Rows are points. Each copy is the shape, with its points in the same order, turned, moved and blurred by noise. Say if it was mirrored as well.
In the rows, 128 means zero.

Shape, 8 rows:
[[169 130]
 [114  68]
 [157 156]
 [101  98]
 [ 91 148]
 [107  68]
 [103 118]
 [160 120]]
Copy 1:
[[ 84 108]
 [154  66]
 [ 89 129]
 [155  95]
 [162 144]
 [160  65]
 [155 116]
 [101  99]]
Copy 1 is: mirrored
Copy 2, 8 rows:
[[156  87]
 [ 78  82]
 [162 112]
 [ 83 118]
 [115 154]
 [ 72  83]
 [107 123]
 [146  89]]
Copy 2 is: only turned
Copy 3 (8 x 2):
[[128  98]
 [ 70 158]
 [160 111]
 [103 169]
 [151 175]
 [ 67 164]
 [117 163]
 [119 110]]
Copy 3 is: only turned
Copy 4:
[[171 118]
 [126 188]
 [156  95]
 [110 160]
 [ 92 112]
 [119 187]
 [109 140]
 [165 129]]
Copy 4 is: mirrored

Shape (5 x 2):
[[136  81]
 [146 129]
 [ 84  85]
 [121 172]
 [129 174]]
Copy 1 (5 x 2):
[[153 165]
 [148 115]
 [114 190]
 [105  92]
 [112  86]]
Copy 1 is: mirrored
Copy 2:
[[183 135]
 [128 145]
 [183  93]
 [ 90 131]
 [ 85 133]]
Copy 2 is: only turned
Copy 3, 5 rows:
[[ 94  77]
 [136 102]
 [ 61 117]
 [150 151]
 [160 145]]
Copy 3 is: only turned
Copy 4 (5 x 2):
[[105 188]
 [143 142]
 [ 63 146]
 [141  93]
 [148  97]]
Copy 4 is: mirrored

Shape (6 x 3):
[[107 161 182]
 [117 130  94]
 [205  60 126]
 [136 157 122]
 [140 129 133]
 [114 121 113]]
Copy 1 (6 x 3):
[[106 155  90]
 [ 95 126 179]
 [181  49 165]
 [122 151 155]
 [124 121 144]
 [ 94 118 158]]
Copy 1 is: mirrored
Copy 2:
[[100 141 174]
 [135  79 111]
 [232 142  97]
 [141  95 150]
 [152 117 136]
 [133 102 111]]
Copy 2 is: mirrored

Shape:
[[140 135 128  94]
 [165 132 134 102]
 [138 160 115 143]
 [133  33 115  80]
 [132 137 154 132]
 [160 124 120 170]
 [137 146  99 196]]
Copy 1 (7 x 4):
[[119 130  88 130]
 [128 120  76 147]
 [114 139 126 172]
 [206 118  85  71]
 [114 101 116 142]
 [158 115 128 185]
 [143 141 162 202]]
Copy 1 is: mirrored
Copy 2 (7 x 4):
[[156 165 111 117]
 [161 164 121  91]
 [179 128 136 131]
 [ 95 145  44  81]
 [137 141 147 119]
 [165  95 135  88]
 [184  67 141 125]]
Copy 2 is: only turned
Copy 3 (7 x 4):
[[120 182  99 129]
 [127 178  79 124]
 [134 143 100 165]
 [169 226 145  69]
 [116 140 107 121]
 [171 126  92 135]
 [179 107 109 170]]
Copy 3 is: mirrored

Shape, 10 rows:
[[127  72  65 187]
 [135 101 108 122]
 [157 178 176 105]
 [ 88 147 151 170]
 [151 133 148 132]
 [173 182  95 119]
 [182 124 145  90]
 [145 138 164 119]
 [180 102 144 155]
 [ 74 113 116 125]]
Copy 1, 10 rows:
[[194  92  69  90]
 [134 122 120  89]
 [ 70 144 152 162]
 [114 151  60 151]
 [ 99 110 127 136]
 [149 140 172 156]
 [ 87 108 166 109]
 [ 83 128 128 132]
 [110  72 115 126]
 [125 170  79  89]]
Copy 1 is: only turned
Copy 2 (10 x 4):
[[119 159 218 184]
 [100 136 146 148]
 [144 134  86  69]
 [186 165 129 152]
 [136 125 134 105]
 [ 98 185 142  73]
 [ 97 109 117  88]
 [139 121 115 107]
 [134 101 170 106]
 [127 156 113 186]]
Copy 2 is: mirrored
Copy 3 (10 x 4):
[[140  95  25 112]
 [144  98 107 103]
 [127 163 195 125]
 [186 182 106 119]
 [140 133 136 129]
 [ 82 151 139  76]
 [109 101 169 129]
 [148 138 160 129]
 [120 112 113 163]
 [194 123 107  77]]
Copy 3 is: mirrored

Shape (10 x 6):
[[134  88 140 129 151  77]
 [143 153 133  87 161  59]
 [173  84  93 159  89 160]
 [106 136  78 123 153 121]
 [102 139  69 192  95 156]
 [167 162 140 128 157 161]
 [104 124 129 134 109 157]
 [ 86  94  85 102  97 121]
 [146 143 122 144  89 147]
 [105 155 140  74 188  73]]
Copy 1:
[[121 125 106  59 119 125]
 [151 180 154  71 114 124]
 [132 109  78 150 161 201]
 [ 97 163 118 131  84 153]
 [125 148  71 200 107 168]
 [123 156 157 144 173 125]
 [136 102 121 166 111 138]
 [129 106 116 130  60 179]
 [160 131 113 156 130 153]
 [118 160 174  64  88 101]]
Copy 1 is: only turned
Copy 2, 10 rows:
[[134  98 121 119 188 124]
 [148 165 162 104 190 105]
 [163  71  88 173  93  96]
 [138 109 180 139 119 141]
 [114 109 133 202  70 154]
 [174 154 112  98  95 132]
 [102 114 118 131  90 121]
 [ 91  78 164 144 123  91]
 [132 136 104 160  93 102]
 [128 158 182  73 180 128]]
Copy 2 is: mirrored
Copy 3 (10 x 6):
[[155 155 124 166 133 147]
 [187 138 112 127 186 110]
 [ 87  66  73 181 105 183]
 [101  92 148 152 166 118]
 [ 57  55 132 155 104  97]
 [140  73 145  84 130 165]
 [ 81 117 107 124 113 136]
 [ 60 139  95 157 163 123]
 [103  79  84 114 102 144]
 [155 153 149 114 194 109]]
Copy 3 is: mirrored

Shape:
[[104 103 148 110 132 159]
 [120 109 132 100 148  88]
 [186 164 164  71 174 158]
 [141  92 131 120 138  64]
 [145 119  84 131 172  80]
 [194  73 131 116 140 137]
 [ 91  86 143 107 102 194]
 [104 146 125 132  93 105]
 [140 128  22 104 106 103]
 [149 154  75 154 104  99]
 [124 140 128 158 135 125]]
Copy 1 (11 x 6):
[[ 80 144 132 146 128 125]
 [146 177 138 128 125 103]
 [ 94 136  53  71 112  87]
 [164 169 167 104 130  95]
 [180 136 139 132 117  64]
 [ 96 126 165  76 111  68]
 [ 46 136 151 160 110 143]
 [156 129 140 138 112 163]
 [180 114 157 153  33  94]
 [186  87 148 125  91 123]
 [141 104 129 136 141 124]]
Copy 1 is: only turned
Copy 2:
[[103 101 155  90 139 122]
 [126 148 154 104  85 113]
 [198  76 155  75 116  61]
 [123 188 155 128 100 117]
 [146 148 114 162  92  93]
 [133 145 173 126 160  46]
 [ 70  85 153  74 167 113]
 [125 148 113  87 132 156]
 [ 96 164  47 122 102  72]
 [141 160  70 130 141 113]
 [139 120 129 129 138 137]]
Copy 2 is: mirrored
Copy 3:
[[145 102 145 106 103  95]
 [ 94  94 144 109 146 140]
 [140  97 179 163 208  69]
 [116  89 133 121 149 180]
 [ 78 103 117 170 151 162]
 [178  64 139 157 146 144]
 [166 102 136  98  77  76]
 [113 162 125 103 124 135]
 [102 129  37 158 151 136]
 [116 169  87 157 147 150]
 [119 152 150 150 120 137]]
Copy 3 is: mirrored
Copy 4, 11 rows:
[[147 104 145  82 121 132]
 [169 109 118 123 125  78]
 [173 162 112 137  45 153]
 [166 106 133 157 143  66]
 [155  83  80 169 128  87]
 [150  89 171 173  90 126]
 [116  90 170  55 117 143]
 [106 137 114 111 159  97]
 [ 64  71  80 153 106  64]
 [ 83 114  89 167 150 106]
 [133 120 106 132 155 137]]
Copy 4 is: only turned

Shape, 14 rows:
[[121 142 100 102 146 127 208 101]
 [132 176 102 120  31  99  79 135]
 [ 93 189 156 120 106 133 139  75]
 [ 87 189 111 127  73 176 131  98]
 [ 83 134 129 104 108 132 121 141]
 [168  94 150 128  72  78 127 117]
 [ 91 137 171 144 179  87 110 123]
 [ 95 107 158 114 124 133  74  95]
 [172 150 105 145 139 141 139 117]
 [191 124 150 150 177 171 139  80]
 [ 80 159  91 156 149 110 172 122]
 [102 134 136 127 129 142 173 143]
 [ 96 152 121  94 153 174  76 170]
 [ 88  69 114 130 111 107  90 122]]
Copy 1 (14 x 8):
[[121 140 118 145 181 155 149  51]
 [106 108  34  75  53 146 116 131]
 [147 124 117 120  99 132  69  71]
 [117 150  96 119  67 176  78  71]
 [140 124 125 136 100 168 130 134]
 [ 86  39 110  87 121 136 164 114]
 [138  94 147 171 134 102 108 164]
 [123  88 156 110 102 171  99 153]
 [ 59 139 115 125 131 122 134 100]
 [ 37 133 191 122 155 116 111  96]
 [120 126  86 202 144 149 115  88]
 [121 135 135 159 120 148 152  84]
 [129 182 139 135  87 164 129 173]
 [108  71 122 142 117 206 133 166]]
Copy 1 is: mirrored
Copy 2, 14 rows:
[[111 118  88  65 116 135 133  65]
 [181 165 108 113  78  86  84 204]
 [176 153  94 116 133 129  66  87]
 [182 163  65 115 118 170  87 146]
 [124 147 110 155 122 134 120 129]
 [137 108 187 100  91  94  89 145]
 [151 114 139 173 163  87 120  82]
 [127 130 138 155 177 130  88 146]
 [168 132 129  64 138 124 152 117]
 [171 127 176  56 189 149 142  84]
 [153  92  72 125 117 121 150  85]
 [135 138 116 124  97 155 146  85]
 [135 196 110 160 172 136 164 147]
 [109  88 143 161 137 123 119 167]]
Copy 2 is: only turned

Shape (12 x 8):
[[143 119 138  74 160  96 114 143]
 [103 109 131 128 108 122  93 174]
 [137  71 121 202 154 122  96 128]
 [226 125 126 122 153 183 176 161]
 [117 106 182 130 139 124 123  88]
 [155  81  62 127 159 119 130 166]
 [163  98 137 116 111 127 151 168]
 [111 143  80 183 112 103  79 115]
 [177 165 127 131 214 190 113 166]
 [ 91 101 138 118  98 169 106 114]
 [ 91 130 128 103 121  93 164 179]
 [163 137 112 115 136 148 135 193]]
Copy 1 (12 x 8):
[[ 90 119 162  79 176 150 127  88]
 [101 125 137 167 172 151 156 116]
 [149 114 171 164 168 153 131 197]
 [167 159 121  97 173 181  42 104]
 [102 101 186 109 100 157 118 134]
 [145 177 129 110 210 124 135 135]
 [112 153 123 109 156 180 114 120]
 [147  93 106 155 141  97 171 159]
 [171 109 182 134 199 130  50  82]
 [132 133 169 152  99 161 162 100]
 [ 56 168 125 127 151 114 133 108]
 [125 160 119 134 192 146 101  87]]
Copy 1 is: only turned
Copy 2, 12 rows:
[[ 95  99 139  98 129  79 143 118]
 [114 141 129 100 108 142  98 100]
 [135 161 129  84 148 153  92 191]
 [143 152  50 145 127  43 163 166]
 [175  90 154 113 163 111 112 133]
 [ 61 173  99 108 144 114 132 156]
 [115 130  84 142 141  90 111 128]
 [109 126 149 123  95 194 117 158]
 [149 187 121  94  83  60 197 163]
 [158 123 109 102 145 166 124  87]
 [ 85 142 147 158 133  92 111  78]
 [109 159  80 125  93  95 142 119]]
Copy 2 is: mirrored
Copy 3, 12 rows:
[[118 150 177 119 110 148  92 116]
 [152  92 152  91 140 114 120 110]
 [132  93 183 109 176 173 193 154]
 [166 136 144 233  97 170 119 165]
 [ 91 162 146 126 159 117 162 105]
 [167 109 176 100  98 190 128 164]
 [169 132 161 143 126 123 112 154]
 [132  82 104  76 188 189 138 131]
 [ 98  66 153 211  88 196 131 113]
 [147 119 109 100 123 116 165  84]
 [127 110 142  99 105  91  83 164]
 [163  96 153 158 108 154  98 141]]
Copy 3 is: only turned

Shape:
[[142 106 146 183 103 134 103  66 116]
 [ 91  76  45  92 100  94 185 170 145]
 [103 131 145 194 138 108  73  98 120]
 [125 119 157 115 154 131 148 164 138]
 [136 143  63  57 114 121 168 200 102]
 [126 154 116 210 120 122 128  77 169]
 [152 106 114 122 151 155  90 158 156]
 [175  79 110 110 158 162 140 148 121]
 [148 134 174 172 151 102 112 126 149]
 [139 120 137 105 180 146 139 125 119]
 [113 135 117 182  98 118 118 103 149]
 [146 112 129 198 148 113 108  65 153]
 [119 121 129  81 147 143 125 116 162]
 [123 116 107 117 190 161 134 158 109]
 [124  92 126 132 132 189 150 145 140]]
Copy 1, 15 rows:
[[170 138 124 116  85 182 113 178 123]
 [139 143 147 124 199  20 122 204 140]
 [165 106 156 126  87 169 104 125 152]
 [103 133 121 181 153 113 101 139 109]
 [ 68 145 145 109 199  43 151 154  86]
 [213 151 106 121  95 141 125 116 133]
 [144 136 171 158 178 146 113 138  79]
 [124 123 129 164 191 142 140 186  73]
 [142 148 129 177 111 166 120 118 140]
 [108 112 104 150 176 148 110 143 100]
 [181 148 136 115  98 125 113 140 130]
 [203 134 116 137 116 185 129 144 147]
 [125 148 118 130 185 134  72 141 105]
 [115  78 125 154 182 121 120 135  87]
 [147 121 119 162 150 112  94 176  62]]
Copy 1 is: only turned
Copy 2, 15 rows:
[[114  80 130 147  68 144 101 177 159]
 [107 138 182 125 207  51 173 165 105]
 [ 98  68 148 144 111 169 122 157 211]
 [143 152 147 114 162 154 137 118 151]
 [160 124 212  86 203  66 132  98 103]
 [133  56 150 144  82 167 183 177 157]
 [140 105 176 149 174 168 100 137 123]
 [144 153 191 134 149 152  89 144 108]
 [119 113 142 143 108 189 147 113 179]
 [173 145 171 118 142 153 114 141 163]
 [116  57 137 133 114 132 155 162 153]
 [128  86 161 173  83 171 143 180 169]
 [184 126 136 155 169 124 119 140 151]
 [162 140 193 100 173 156 106 156 155]
 [145 124 144 102 161 147 111 176 109]]
Copy 2 is: only turned
Copy 3, 15 rows:
[[ 79  62 130 115 149  87 111  98 144]
 [111 163 144 228  56  85  85 152  71]
 [ 61 107 159  99 154 119 151 111 141]
 [133 139 120 150  90 169 110  97 122]
 [159 182 112 167  66 136  60 188  83]
 [ 74  83 117 107  95  74 177 124 136]
 [128 168 106 118 117 113 107  79 101]
 [116 148  78 143 101 124  59  82 100]
 [ 96  96 135  98 103 154 143  80 117]
 [112 134  77 150 121 159 104 105 113]
 [ 92 103 143 121 112  81 150 128 134]
 [ 50  78 109 107 128  94 149  84 116]
 [144 136  95 168 136 128 136 109  94]
 [ 96 182  79 153 111 152  92 114 129]
 [131 139  98 164  97 105  94  86 158]]
Copy 3 is: only turned
Copy 4, 15 rows:
[[ 88 132 108  94 115 191 179 143 126]
 [ 64 112 110 180 104 101  78  42 163]
 [ 95 100 132  94 121 216 145 130  84]
 [117  83 151 164  94 109 135 127  93]
 [133  76 144 176 136  72  68  91 186]
 [ 94  90 106 145 103 224 194 105 126]
 [112 127 142 197 129 150 116 155 111]
 [128 157 147 175 103 120 120 156 141]
 [102  73 139 135  78 177 155 159  96]
 [154 114 126 154  91 113 121 143 109]
 [ 83 102 109 132 128 196 176 104 128]
 [ 99 126  99 125  70 223 163 142 110]
 [121 106  89 176 120 119 137 140  97]
 [166 124 163 162 104 134  99 106 107]
 [120 155 153 182 113 122 163 109 114]]
Copy 4 is: only turned

Shape (14 x 9):
[[186 128  95 153 145 126 109 136 101]
 [ 90 109 153  98 158 124 135 106 114]
 [173 123 122 151 133 229 117  98 175]
 [100  92 139  82 163 134 159 114 133]
 [166 164 132 187 108 125 124 145 128]
 [172 154 101 128 111 124 139 167  98]
 [175 123 111 123 128 172  68 111 178]
 [155 107 100 117  96 133 134 114 106]
 [200 139 151 107 117  84 134 183 101]
 [122 169  83  98 154 211  98 106 190]
 [165 134 121 181 152 231 110 144 188]
 [ 67  88 135 100 143 180  91 123 116]
 [156 150  58 157 108 122 115 176 170]
 [162 117 141 129 102 144 141 123 110]]
Copy 1 (14 x 9):
[[131  61 127  98  91 138 127 158 148]
 [135 169 144  97 150 118 137 107 121]
 [ 94  96 154 165  95 228 114 103 134]
 [132 171 154 106 152 138 176 116 122]
 [ 97  90 137 137  80 113  85 163 157]
 [140 114 127 113  48 117 130 170 153]
 [ 86  93 110 120  94 205 113 134 103]
 [129 100 121 127  77 119 161 121 119]
 [ 97 118 156  65  47 101 147 189 146]
 [149 147 115 158 101 238 101 136 108]
 [ 81  97 143 163 102 234  94 137 177]
 [131 174  94 103 138 164 131  68 143]
 [117  94  79 159  79 151 131 204 148]
 [102 112 157 124  78 117 142 115 130]]
Copy 1 is: mirrored
Copy 2 (14 x 9):
[[110 182 113 143 136  87 129 100 124]
 [105 116 153 135 102 171  81 116  78]
 [ 80 107  64  98 151 135 182  93 150]
 [110 106 129 146  70 175 116 106  85]
 [143 163 145 122 170 107 142 140 153]
 [159 160 144 147 129  86 148 108 113]
 [102 113  62  94 120 101 114  91 161]
 [110 116 161 150 116  85 130  82 119]
 [187 180 152 182 121 106 100  85 142]
 [112 103  58  39  90 125 148 101 106]
 [116 122  34  99 161 137 180 127 149]
 [101  65 105 128 133 153  82 114  63]
 [156 140 103 121 105  62 149 160 145]
 [130 121 155 145 133 120 138  91 138]]
Copy 2 is: mirrored

Shape, 17 rows:
[[139 138  93  88 171 101 169 121 113 105  84]
 [117 131 123 177 103 165 154  82 160  99  83]
 [105 172 109  88 150 132  86  68 122  90 127]
 [104 128 119 115  94 117  81  94 156 164 119]
 [ 95  78 107 104 152 149 137 148 177 108 152]
 [127 151 113 146  72  91 152  86 120 102 117]
 [117 164 176 140 122 102 159  60 119 154 154]
 [107 171 169 131 174 142 179 117 171 170  88]
 [177 168 159 172 107  82 134 151 182 150 140]
 [100 170 172  85  92  73  83 102 138 126 126]
 [173 108 168 175 102 166 169  54 204 132 126]
 [148 158 148 109 130 146 113 154 175 117 106]
 [141 129 114 130 172 159  88  57 113 101 125]
 [ 74 110  87 126  96 152 106 138 174 117 109]
 [149 174  99  96  82 166 174  89 108 108 153]
 [144 100 161 151 171 105  98 154 183  92 111]
 [156 113 130 111 105 149 127 122 108 154 108]]
Copy 1 (17 x 11):
[[131 122 107  97  76 109  97 189 169 141  94]
 [136 167 131 158 135  85  51 128  99 111  74]
 [125  74 114 158 136 159  76 136 155 167  80]
 [127 149 107 124 158 146 104 107  99 197 106]
 [157 155  59 125 124 102 124  83 175 131  97]
 [ 96 156 159 127 122 141 109 148 106 128  55]
 [ 68 137 119 116 142 182  79 135 100 100 123]
 [ 95 140  77  87 160  91  47 161 125 110 145]
 [ 97 155  88 119 176 109 161 175  66 106 104]
 [ 99  87 117  80 173 170 118 121  95 170  76]
 [151 203  77 155 155 142  58 135  64  68  92]
 [158 117  84 112 179  95 116 157 120 130  98]
 [157  94 107 191 104 154  74 134 126 140 115]
 [146 162 110 136 150  81 106  83 144 182  77]
 [140 161 165 140 161 168  97 164 176 107  81]
 [147 103  40 126 116  81 139 121  85 118  93]
 [175 152 138 108 133 137 111 142 115 139 133]]
Copy 1 is: mirrored
Copy 2 (17 x 11):
[[138 160  94 150 117 162  85 173  61 116  94]
 [178 106  89 126 177  76 102 141 103 104 117]
 [131 146 132 170 174 144  34 110 101 156 103]
 [139 165 181 139 157 106 123 115 126 141 137]
 [117 168  83 186 118 100 123 112 138  76 128]
 [144 136 116 116 222 149 121 160  93 122 116]
 [ 91 163 113  58 202 122  94 121  98 133  92]
 [130 160  95  97 124  68 125 101  55 126  59]
 [121 106 133  80 153 165 179  85  79 102 104]
 [ 91 151 187 142 190 152 113 108 115 154  65]
 [125  81 113  72 167  61 108 119  91  54 145]
 [123  95 122 161 125 119 131 100  98 128  96]
 [152 128 114 130 142 132  18 117 127 131 139]
 [167 153 125 198 159  90 143 124 133 124 134]
 [ 95 124  82 147 199 125  96 148  57 157 162]
 [147 103 118 136 108 146 130  98 149  67  71]
 [114 127 127 122 125 113 121 163 114 154 142]]
Copy 2 is: only turned
Copy 3, 17 rows:
[[ 69  98 162 156  99  99  85  74 132 149  97]
 [157 147 145 119 134  91 127  94 155  77 116]
 [144 124  99 102  93 121  73  65 159 168 105]
 [145 130  95  82 133 166 142 111 126 144  78]
 [150 112 185 115  81 146 144 106  84 156 139]
 [123 119 109 158 116 105 114 146 188 134 100]
 [131 170 120 128 176 133  55 159 162 151 102]
 [ 94 138 164  75 160  96  48 115  99 108 117]
 [ 91  95 139  93 148 188 100 174 172  84 142]
 [125 130  57  98 101 159  70 150 125 159  85]
 [129 213 182  91 155 128 134 130 190  93 135]
 [100 117 120  76  98 151  98 105 115 109 153]
 [158 153 125 114 119 148  85  32 168 159 107]
 [165  94 124 100  91 115 169  95 102 122 110]
 [113 128  97 122 141  75 126 121 173 180 162]
 [130 115 168 123  78 191  92  96 121  71 135]
 [ 95 140  97 136 153 140 137  81 131 137 144]]
Copy 3 is: mirrored
Copy 4, 17 rows:
[[117  84 136  76  88  86 137 102 132 108  94]
 [178 166 104  86 108 108  65 131  91 144 105]
 [106 164  97  77  85 112 118 129 199 124 128]
 [146 177 148 121 166  99 100 136 182 135 114]
 [160 130 145 148 108 129 105 118 131  55 157]
 [136 127  87 111 137  95  75  87 143 171  90]
 [156 158 150 122  90 138  94  69 173 198  86]
 [165 181 200 109  56  87 122  95 110 137  85]
 [ 95 157 178 183 117 101  61 110 108 162  64]
 [ 84 187 147 112 142  91  91  66 197 149 121]
 [188 173 152 112 109 176  27 127 101 136  56]
 [ 93 184 155 124 111 107 104 117 107  98 101]
 [122 144 119  67  87 160 112 167 160 141 126]
 [163 169 114 131 152  78 104 136 129  88 151]
 [141 153  59 120 109 144 139  87 140 130  58]
 [ 88 134 190 123 102 113  53 133 103 105 150]
 [129 146 145 103 159 139 139 112 114 136  96]]
Copy 4 is: only turned
